Each row of a before or after table is a point. One or more steps were done to the points. Then noise was added and the rows were shuffled. The steps act on how far a point lies along the listed directions, d1 being the first. What was done? A step turns or swaps two directions, mirrors them in a line or flattens them onto one, adds a multiple of one to another, or multiplies one. Angles are multiples of 10 degrees, from the lower direction toward the higher: turns from -170 to 170, lines from 10 to 170 but not 90. Use the fewest steps. Two steps may share a direction if one is a turn and the other turns, adds or multiplies; they go together, in the order done. Otherwise the lowest direction goes first.

Directions:
(1): [-48  35]
(2): [-35 -48]
Before (10 x 2):
[[-45  14]
 [ 65 -12]
 [-71 -36]
 [-15  36]
 [  4  16]
 [ 92 -28]
 [-59 -13]
 [ 10  33]
 [-59 -12]
 [-27   3]]
After (10 x 2):
[[-80  14]
 [  8 -13]
 [ 78  55]
 [-60  -7]
 [-59  -7]
 [-38 -28]
 [ -2 -40]
 [-25 -13]
 [ 19 -30]
 [ 57  31]]
Steps: swap d1 and d2

Directions:
(1): [ 27  -8 -60  63  46  -3]
(2): [ 80 -44  -9 -26 -29  23]
(3): [  8  -8  61  71 -22  35]
(4): [-25  17 -34 -12  -3  91]
Before (10 x 6):
[[   7   -9    5  -18    1   42]
 [   9   -1  -77  -27    7    1]
 [  55  -37  -77   11  -11   46]
 [ -51   -6  -58   -7   32  -59]
 [  51  -33   51   60  -23  -53]
 [  28  -12  -34   44   23  -36]
 [  48    6   38   61   -9  121]
 [ -47   -4  -13  -11   31  -27]
 [  56  -52  -36  -13    5  -55]
 [  47  -32  -19   57   57 -101]]
After (10 x 6):
[[ 44 -19 -58  24  18 -10]
 [ 95 -56 -60  25 -20  23]
 [ 11 -13  23  -5   1  28]
 [-33 -12 -50  -1  26 -64]
 [ 57 -35 -74   9  49 -32]
 [ 28 -18 -13   6 -17  12]
 [ 33 -18 -46  -8  -3 -32]
 [ 60   0  46  64 -15 115]
 [ 65 -56 -57 -34   1 -33]
 [-44  -7  -4  -6  29 -34]]
Steps: add 0.5 times d1 to d2; flatten d3 and d4 onto the line at 30 degrees

Directions:
(1): [ 21 -57 -29  -8   4  85 -20 -25  62  31  41]
(2): [  -8   33  -26   29  -56   26  -39  -13    1 -100   33]
(3): [ 31 -62  14 -32  57  25 -11  51 -43 -69 -12]
Before (11 x 11):
[[-16  14  -8   6   8 -11  10  -4  11  32   9]
 [  6  15  -4   3 -22   5 -22   4 -29 -73  17]
 [-15  20  -9   1 -14 -30   7   1 -16  39  -9]
 [ 13 -59   2 -25  80  22   5  34  -6   6  -8]
 [ 18 -48  17 -16  46  10   2  31  -9 -28  -6]
 [ 41 -63   8 -31  51  56  -4  -3  19  -2  -9]
 [-14  -5  -7  -9   5  18  -2 -16  31  62  16]
 [ -8  -4  -1  -6  19  -7  16   6  10  53 -12]
 [ 17 -51  16 -31  37  21   5  58 -13 -34 -22]
 [ 36 -80 -28 -30  23  83 -27 -13  11 -22  27]
 [ 17 -42  20 -14  36  -5   8  -7  15  44  -5]]
After (11 x 11):
[[ -24   28  -11   14   -5  -16   13  -15   22   48   11]
 [ -23    9   -8   -2   -7    8    6  -30   44   94   17]
 [  32  -99   12  -47  119   36    1   66  -31  -28  -18]
 [ -23   39  -14   11  -34  -36    7  -14   -5   51   -3]
 [  35  -85   25  -36   81   25   -3   60  -34  -66  -14]
 [ -13    5   -2   -2   12  -10   17   -1   15   64  -11]
 [  13    3   -3   -2  -12   12  -26   15  -38  -94   16]
 [  59 -100   20  -51   89   66   -4   26   -2  -21  -20]
 [  39  -95   26  -55   78   38   -2   94  -43  -81  -31]
 [  54 -121  -14  -54   67   91  -24   18  -11  -34   12]
 [  21  -50   22  -19   45   -4    9   -2   10   45   -9]]
Steps: add -0.3 times d1 to d2; multiply d3 by 2

Directions:
(1): [ 45  10 -43  35 -53 -12 -30 -19 -66 -23  15  28 -78 -56]
(2): [ 51  21 -46 -18  -7  37  -5  16 -20  22  45  86  47  71]
(3): [-33  37  -1 -43  38 -88 -32  -9  -4 -80 -11  57  13   4]
(4): [ 39 -82  48  31   8 -66 -15  37   2  15  66  18  37 -31]
(5): [ 17  29  92  62  51  10  -7 -36 -17   7   2  25 -53  59]
(6): [ 26  48  10  82 -27  13 -36  -9  26 -22 -51   7  87 -34]
Before (8 x 14):
[[-12  -3 -30  -5 -28  -1  -6   8  -2  -9  -9 -17  -7 -34]
 [-17  13  21   4  -3 -21  13   9  27 -16  -4 -28  11   6]
 [-17  -3  12  29  -8  12  -8 -23 -22  -2 -13 -21 -34  -4]
 [  6  25   4  15  -5  -6  -8   9  -3 -25 -31  37  -6  -6]
 [ 47  -3 -31 -17   1   1   8   5 -45   5  50  42 -27   9]
 [-23 -15  11   7   1  -4   0  -3   2 -11   8   1  -1  17]
 [ 53 -49  26  12   9 -95 -37  -9 -72 -30  67  83 -77   6]
 [ 19 -13  33  44  -4  -2   2 -10   6  -5 -18 -24  31 -25]]
After (8 x 14):
[[  37  -77  -56  -21  -54 -120  -45   12  -71  -53   48   39  -61  -94]
 [   4   17    4   44  -17   13  -14   -6    0   -3  -19   -8   -3  -17]
 [  34   11  -52  -19  -11  -26  -10   10  -31  -29   27   42   16  -25]
 [ -11    7   27   10   -5  -10   20    4   23   -2    4  -34   -6    9]
 [ -23  -20   -1    1   -8   -2    3    3    3  -10    8   -8    3    3]
 [ -21  -21   -9    0  -15   26    5   -8  -18   12    2  -25  -30    5]
 [  -1    8    9    3    0  -15   -2    3  -18  -20  -16   28  -55   -7]
 [  19  -31   49   18   22   13   24   -9   -7   21   11  -18   -9   22]]
Steps: add 0.7 times d3 to d1; turn d2 and d3 by 40 degrees; turn d5 and d6 by -100 degrees

Directions:
(1): [ 38 -64  36 -22 -59   8  44  12  -4 -23  31  94 -40 -13 -40  36 -27  57
  37 -12 -55  24  71 -12]
(2): [ 80  -1  20 -28  11 -34   6   8  55 -10   5  46  50   2 -62 -37  53 -34
 -63 -21 -55  29 -73  50]
(3): [ 44  62  -2  -8 -47  10  91  87 -79 -34 -10   6  17  11  18 -14  60   1
  19 -37  53 -23 -22 -25]
(4): [ 28 -58 -42   1  54 -58  23  42 -22  -8 -11  -2  74 -11  10  75   0 -65
 -30  31  34  29  86   7]
(5): [ -4 -13  -1  49 -64 -80  27 -63  61 -77 -61   3  12  -2  41 -19 -18  39
 -30 -42  62  21   5  -1]
(6): [-10  51  38  -5  -6 -31 -29 -19  15   8  50   4  57 -84  51 -32  88  33
  34  44 -22  49  46 -46]
Before (10 x 24):
[[ 60 -32 -33 -14  23 -28  34  10 -15 -25 -44   1  30  37 -22  14  -3 -60
  -43 -21  77   4 -37  33]
 [ 45 -30   0   3   4   1  38  47 -21  -6  17  37   3   7 -55  36  -8 -28
    6  34 -22  12  30  -6]
 [-41  94  40  -5 -37  51  11   7 -39 -16  22  -1 -30   7  23 -52  16  55
   51 -12  -8 -15 -33 -37]
 [ 26 -44 -17 -44 110  22  15  89 -78  36  34  -5  28  19 -23  82  -3 -81
    3  81 -33 -12  63  -6]
 [ -7 119  43   8 -43 -32 -13 -38  25  11  35 -17  14 -36  23 -99  83  48
  -13 -17  -2  12 -75  -9]
 [ -9  -2 -19   1 -12 -27  70  19 -16 -23  -2  -9  -5  25  -2  26   2   2
   -5  -5  25   4  18 -14]
 [-30  68  18  22 -76  48  28   9 -37 -12  12  -7 -52   4  28 -17  24  54
   35 -39  14 -55 -52 -38]
 [ -6 -13 -39   4  95   1  13  49 -44   9 -11 -10   7  -6 -12  27  -1 -63
  -13  13   1   1 -18   9]
 [-30 -42 -34  27  32 -20   7  19 -14 -25 -29 -11  -5  10   8  76 -63   3
   22   0  29   0  49  -5]
 [  8 -35 -18  -9  33  28 -17  12 -17  26   8   4 -12  31 -45  44 -52 -37
   14   3 -39 -26   6  32]]
After (10 x 24):
[[  -9   16  -15   49  -71  -43   61    3  -21  -63  -33   -7   14   -8
    60   33   13   26   -7  -38   77  -20   20  -34]
 [  20   58    0   31  -15 -120   16  -25   26  -27    1  -19   91  -48
    50  -33   77   -1  -53   -2   55   51   12   -3]
 [ -30   33   -6    7   50   46   -4   14  -26   17   -4   -8  -53    2
   -20  -33   -1  -11    9  -13  -25  -21  -86    2]
 [  -6   -5    5    4  -17   33  -22  -29   13    7   -4    8  -48   35
   -35   -2  -61    9   20  -26  -39  -37  -38   29]
 [ -40  -13  -16   -1   48   44  -16   40  -37   16   11  -13  -39   16
   -17   57  -53    6   49    7  -17  -23   14   -7]
 [  -8    5  -15  -15    7    6   59   39  -35    5   23   -8  -17   27
   -16   26    9   -7   10    6    2   -5    8  -16]
 [  51   -8  -21  -45   47   39   12   38  -45   24   -4    0    4   41
   -52    5    8  -65  -19   -2   28  -16  -66   32]
 [ -26   49   14   32  -51  -48   47  -13   -8  -79  -31    0   26   -1
    61  -15    0   39    8  -24   62   20   27  -35]
 [ -24   51   57  -34   -1  106  -21    2  -29   35   41   -1  -99   38
   -30  -55  -10   43   47   14  -80  -60  -89  -17]
 [  29    6   26    1  -27   38   22   22  -12    3   23   35  -45   17
   -62  -11   -6   12   23   15  -45   -8  -24  -11]]
Steps: turn d4 and d5 by -100 degrees
